Every row gives one point. A path goes straight from each point to the next, and from the last back to the first. The post is the endless flat space through its rows: a point in 2 columns, a line in 3, a plane in 4, and so on, so that a path can go around it. Count how often the path circles the post. Going back the other way cancels.

Post (1 x 2):
[[26 -2]]
Path (25 x 2):
[[ -9 -64]
 [  1 -29]
 [  7  16]
 [ 33  17]
 [ 84  18]
 [ 35 -43]
 [-11 -49]
 [ 14   4]
 [ 35  57]
 [ 81  27]
 [ 55   3]
 [ 46 -57]
 [  4 -20]
 [-14   3]
 [ 23  65]
 [ 51  36]
 [ 63 -16]
 [ 25 -23]
 [ 11 -17]
 [  4  49]
 [ 42  21]
 [ 22  36]
 [ 61  39]
 [ 47 -11]
 [ 25 -23]]
Times around: 4

Post (2 x 3):
[[ -5 -43  15]
 [-25  14  11]]
Path (25 x 3):
[[ -5 -22  -3]
 [ 18  18  20]
 [-38  86  34]
 [-10 -22  46]
 [  2   4  60]
 [-26 -30  28]
 [-69 -10 -15]
 [-31  45 -20]
 [-50 -80 -25]
 [-59   6  19]
 [ 24 -71  46]
 [ 37  -2  46]
 [-39  13  36]
 [-84 -20  -8]
 [-24 -63  -1]
 [-65 -23  22]
 [-69  20 -30]
 [ 11  11 -25]
 [  5   3  26]
 [-22 -25  49]
 [-60 -43  10]
 [-53  11 -13]
 [-40 -47  39]
 [-15 -67  38]
 [-23 -47   8]]
Times around: 2

Post (5 x 6):
[[-26  44 -47 -16 -15 -37]
 [ -5 -74  63 -13  10   7]
 [-44  22  -6  27  19 -48]
 [-10  29 -45  16  19 -27]
 [ 13 -11 -12   0 -29 -46]]
Path (25 x 6):
[[ -87  -17   -4  -48  -12  -44]
 [  48 -111   36   48  -34  -40]
 [  21   -9   21   14    2    7]
 [ -36   62  -14   21  -17  -55]
 [ -10   -3   10   -1   16  -27]
 [ -25  -14   -5  -52   22  -17]
 [ -29  -17  -22   -7  -13  -21]
 [  24    9  -35    1 -104  -54]
 [ -11    4   -5   -5  -35  -35]
 [  -3    3   57   57    6  -66]
 [ -32    6  -10  -78   -2   14]
 [  10  -86  -23   38   69  -11]
 [ -24  -22    7    9  -11   16]
 [  64  -10   18  -26   -6   51]
 [  13   18    1  -10    6  -52]
 [  14  -33  -32   42   70  -28]
 [   0  -75   -8   44   18  -35]
 [  72  -35   -7   25  -57  -44]
 [ -31   55  -20   13  -25  -73]
 [ -33    9    7  -36  -52  -73]
 [ -16   21  -62   21   -8  -84]
 [ -52   59  -47   23  -37  -79]
 [  -3   50  -18  -12  -11   -7]
 [   1  -16   36   30   87   35]
 [  23   -6  -15  -59  -24  -34]]
Times around: 5

Post (7 x 8):
[[ 27  14 -17 -29 -36 -12  -8 -42]
 [ 38 -14  28 -50  -4  12   5  16]
 [ 23  28 -10  -3 -30 -87  26 -17]
 [ 11  -8 -20 -16  24 -25  26 -26]
 [-69 -16 -19 -10  10  -2  33  47]
 [ -8  15 -28 -13   8 -33 -30 -20]
 [ 42  19 107  22  40  85   9 -34]]
Path (30 x 8):
[[  12   -5  -33   22    3   -1   21  -51]
 [  42  -15  -18  -41   38   -4   32  -13]
 [  26   51   78    2   59  -16   -6   27]
 [ -28   32   23   30   19  -59   51   -1]
 [  31   23   67   29   22   -7  -39  -94]
 [  43   -1   10   31  -21  -32   32  -46]
 [ -31   -5  -44  -36  -81  -28   -8  107]
 [   0   43   41    9  -15   25   10    8]
 [  -7    7  -15  -29   -5   22   20  -43]
 [ -13   -3   14  -55  -49   15  -26    9]
 [  10  -32   26   20  -23  -16   46  -27]
 [  64  -46   29  -45    8  -35  -46   -5]
 [ -29   36   -6   53  -29  -32   -8   -8]
 [  45   76   51   36   14   10  -48  -31]
 [ -37   40  -29   -7   10   70   31  -62]
 [  46   13    3  -77   11  -60   -2  -25]
 [  13  -44  -92  -62  -17  -18    1  -75]
 [  26  -25  -26  -24   26  -63  -16    6]
 [ -19   12  -21   34   -1   61   44  -39]
 [  57   -8   45  -44   76   18   35   41]
 [  -2   24  -19  -52  -15   30    1  -73]
 [  30    6   31   -2    8  -35   56  -42]
 [   8    7   60   46  -17   10   90  -39]
 [  19   39   48   83   10  -37   17   13]
 [  47   23  -42   19   94  -12   -4  -88]
 [  38  -20  -31  -20   -7    6   17  -24]
 [ -13    3  -41  -35   29   -2  -32   -6]
 [  35   41   49  -58   -6   24   -9   -4]
 [  29   50   22  -26  -57 -121  -12  -38]
 [  21  -27   61   -1    8  -37   53   36]]
Times around: 5
